Each row is a point. The points of each table are mixes of a few directions, plus a little noise. Count the directions of each table, and those that both share. Where both have some left over, give the other angles between the two spaces (their principal angles), to ten degrees, smallest first.

First:
[[ 0.20 -0.07  0.19]
 [-0.39  0.17 -0.38]
 [-0.69  0.26 -0.67]
 [ 0.69 -0.27  0.68]
 [ 0.08 -0.05  0.09]
 [ 0.28 -0.12  0.28]
 [-0.18  0.07 -0.17]]
Second, 4 rows:
[[ 0.22 -0.31  0.38]
 [-0.49  0.17 -0.45]
 [-0.17  0.37 -0.40]
 [ 0.45 -0.22  0.46]]
Directions: first 1, second 2, shared 1

First:
[[-0.90 -0.43  0.70  0.82  0.53  0.63]
 [ 0.09  0.01 -0.06 -0.08 -0.02 -0.05]
 [ 0.60 -0.33 -0.21 -0.53  0.14 -0.13]
 [-0.25 -0.24  0.24  0.23  0.25  0.23]
 [-0.09  0.88 -0.31  0.04 -0.71 -0.39]
 [ 0.14 -0.25  0.03 -0.10  0.18  0.06]
 [-0.15  0.24 -0.01  0.12 -0.17 -0.04]
 [ 0.07  0.47 -0.24 -0.09 -0.40 -0.26]
 [ 0.46 -0.37 -0.12 -0.40  0.21 -0.04]]
Second:
[[-0.04  0.03  0.47 -0.34 -0.35 -0.16]
 [-0.60 -0.35 -0.53  0.86  0.32 -0.12]
 [ 0.24  0.25  0.13 -0.27 -0.05 -0.16]
 [ 0.52  0.17  0.19 -0.55 -0.10  0.40]
 [-0.22 -0.48 -0.05  0.16 -0.03  0.68]
 [ 0.10  0.39 -0.22  0.14  0.22 -0.64]]
Directions: first 2, second 3, shared 0; angles 40, 60

First (8 x 11):
[[ 0.09  0.25 -0.69  0.03  0.14 -0.67  0.26 -0.46  0.31  0.10  0.15]
 [-0.14  0.16  0.16 -0.17 -0.14  0.00 -0.07  0.10 -0.06  0.38  0.36]
 [ 0.02 -0.86  1.04 -0.39  0.22  0.13  0.45  0.53 -0.48 -0.66 -0.51]
 [ 0.13  0.26 -0.46  0.38 -0.03  0.18 -0.27 -0.25  0.23 -0.04 -0.13]
 [ 0.02  0.44 -1.42  0.65 -0.24  0.38 -0.53 -0.19  0.32  0.23  0.35]
 [ 0.14  0.08  0.50  0.06  0.04  0.08 -0.09 -0.18  0.07 -0.14 -0.40]
 [-0.19 -0.18  0.52 -0.53  0.05 -0.37  0.36  0.24 -0.25  0.21  0.34]
 [-0.02 -0.13  0.31 -0.02 -0.04  0.26 -0.08  0.19 -0.13 -0.09 -0.10]]
Second, 9 rows:
[[ 0.16  0.18 -0.17 -0.40 -1.00  0.02  0.16 -0.07  0.12  0.16 -0.52]
 [ 0.51 -0.36 -0.07 -0.22  0.08 -0.13 -0.63  0.18 -0.26 -0.16 -0.05]
 [-0.47 -0.02  0.15  0.47  0.44  0.46  0.74 -0.28 -0.06  0.09  0.23]
 [-0.36 -0.30  0.10 -0.01  0.24  0.24 -0.19 -0.25 -0.16 -0.39  0.09]
 [-0.74  0.03 -0.13 -0.08 -0.29  0.33  0.22  0.07  0.22 -0.55 -0.19]
 [ 0.72  0.52  0.18 -0.48 -0.04 -0.12  0.07  0.34  0.19  0.36 -0.26]
 [ 0.43  0.05 -0.35  0.74 -0.16 -0.11  0.81  0.27 -0.04  0.82  0.12]
 [-0.57  0.33  0.12  0.01  0.31 -0.68 -0.69  0.06  0.39 -0.32  0.40]
 [ 0.31 -0.43  0.18 -0.03  0.40 -0.01 -0.49 -0.31 -0.40 -0.01  0.18]]
Directions: first 4, second 6, shared 1; angles 50, 80, 90

First:
[[ 0.09  0.14  0.05  0.15  0.57 -0.10 -0.05 -0.26  0.94 -0.16  0.46 -0.32
  -0.35  0.24]
 [ 0.03 -0.47 -0.08 -0.43 -0.10  0.55 -0.26  0.18  0.18 -0.16 -0.45  0.47
   0.14  0.30]
 [-0.05 -0.12  0.22 -0.02 -0.40 -0.02 -0.25  0.14 -0.53 -0.45  0.16 -0.31
   0.13 -0.25]
 [ 0.08 -0.67  0.55 -0.30 -0.34  0.09 -0.26  0.54 -0.64 -0.48 -0.33  0.38
   0.05 -0.14]
 [ 0.02  0.26 -0.37 -0.28 -0.46  0.06 -0.15 -0.41 -0.11 -0.30  0.28 -0.54
   0.01 -0.07]
 [ 0.20 -0.07  0.11 -0.01 -0.06 -0.59  0.83  0.18 -0.69  0.57 -0.53  0.45
  -0.04 -0.42]
 [-0.14  0.27 -0.22  0.61  0.73  0.05  0.33 -0.14  0.94  0.32  0.14 -0.30
   0.23  0.15]
 [-0.09  0.13 -0.36 -0.33 -0.18  0.40 -0.33 -0.09 -0.07  0.53 -0.27  0.76
  -0.14  0.43]
 [-0.14  0.52  0.10  0.64  0.22 -0.46  0.14 -0.16 -0.01  0.12  0.57 -0.61
  -0.02 -0.26]]
Second, 9 rows:
[[-0.32 -0.40 -0.09 -0.15 -0.01 -0.12  0.37 -0.09 -0.43  0.28 -0.06  0.32
   1.08 -0.06]
 [ 0.93  0.12  0.13  0.65 -0.06  0.13 -0.40  0.12  0.12 -0.17 -0.33 -0.36
   0.14  0.28]
 [ 1.30  0.17  0.18  0.91 -0.08  0.18 -0.57  0.17  0.18 -0.25 -0.46 -0.50
   0.17  0.39]
 [-0.98  0.33 -0.08 -0.77  0.10 -0.04  0.13 -0.06  0.36 -0.10  0.56  0.12
  -1.55 -0.34]
 [ 0.24 -0.08  0.02  0.19 -0.02  0.01 -0.03  0.02 -0.09  0.02 -0.14 -0.03
   0.38  0.08]
 [-0.61  0.08 -0.06 -0.46  0.05 -0.05  0.16 -0.06  0.08  0.02  0.29  0.15
  -0.56 -0.20]
 [ 0.47  0.19  0.08  0.30 -0.02  0.09 -0.29  0.08  0.20 -0.17 -0.11 -0.25
  -0.34  0.13]
 [-0.56 -0.18 -0.09 -0.37  0.02 -0.10  0.31 -0.09 -0.19  0.17  0.15  0.28
   0.26 -0.16]
 [-0.48 -0.22 -0.09 -0.30  0.02 -0.10  0.31 -0.08 -0.23  0.19  0.10  0.27
   0.42 -0.13]]
Directions: first 6, second 2, shared 0; angles 40, 70
